Rows are points. Two turns around zero, p and q, are shown by what they do to some points. Write where each new point lands after one turn and then the other. Backwards means that the second turn is done in reverse. Each puzzle has new turns, and all numbers are rounded.
(in the rows, 128 means zero)

Turn p:
[134  81  97] => [ 87 100 101]
[106 161 155] => [156 142 164]
[121 143 104] => [110 150 134]
[151 126 156] => [159 119 112]
Turn q:
[140 160 166] => [ 90 130 162]
[137 105 137] => [149 124 144]
[126 106  71] => [164 146  82]
[109 141 138] => [109 112 124]
Where do these land?
q, then p backwards: [146 101 140] => [115 144 155]
p, then q: [110  97  92] => [134  84 104]
p, then q: [118 128 143] => [134 128 145]
p, then q backwards: [138 186 137] => [181 113 104]

Turn p:
[147 150 119 118] => [149 118 148 120]
[164 177 110  88] => [165 100 177  95]
[137  80 116 121] => [113  94  95 138]
[104 120 128 109] => [107 130 119 106]
[141  96 125 150] => [127 116 103 159]
[109 123 178 151] => [ 93 163 138 157]
[ 95 149 119 159] => [143 174 114 122]
Turn q:
[156 128 132 144] => [110 137 127 154]
[136 153 127 119] => [114 147 125 114]
[ 81 120  97 132] => [143  85 109  99]
[159 151 181 140] => [ 97 160 174 146]
[108  87 103 104] => [177 111 105 127]
Where do these land?
q, then p backwards: [133 118  96 132] => [126 102 109 139]
q, then p: [ 96 149 172 109] => [ 89 118 174 124]
p, then q: [139 122 177 143] => [104  94 161 123]
p, then q: [102 117 156 133] => [117 109 134  95]
p, then q backwards: [153 117  99 114] => [ 97 106 111 135]
q, then p: [145 144  68 138] => [157 128  83  90]
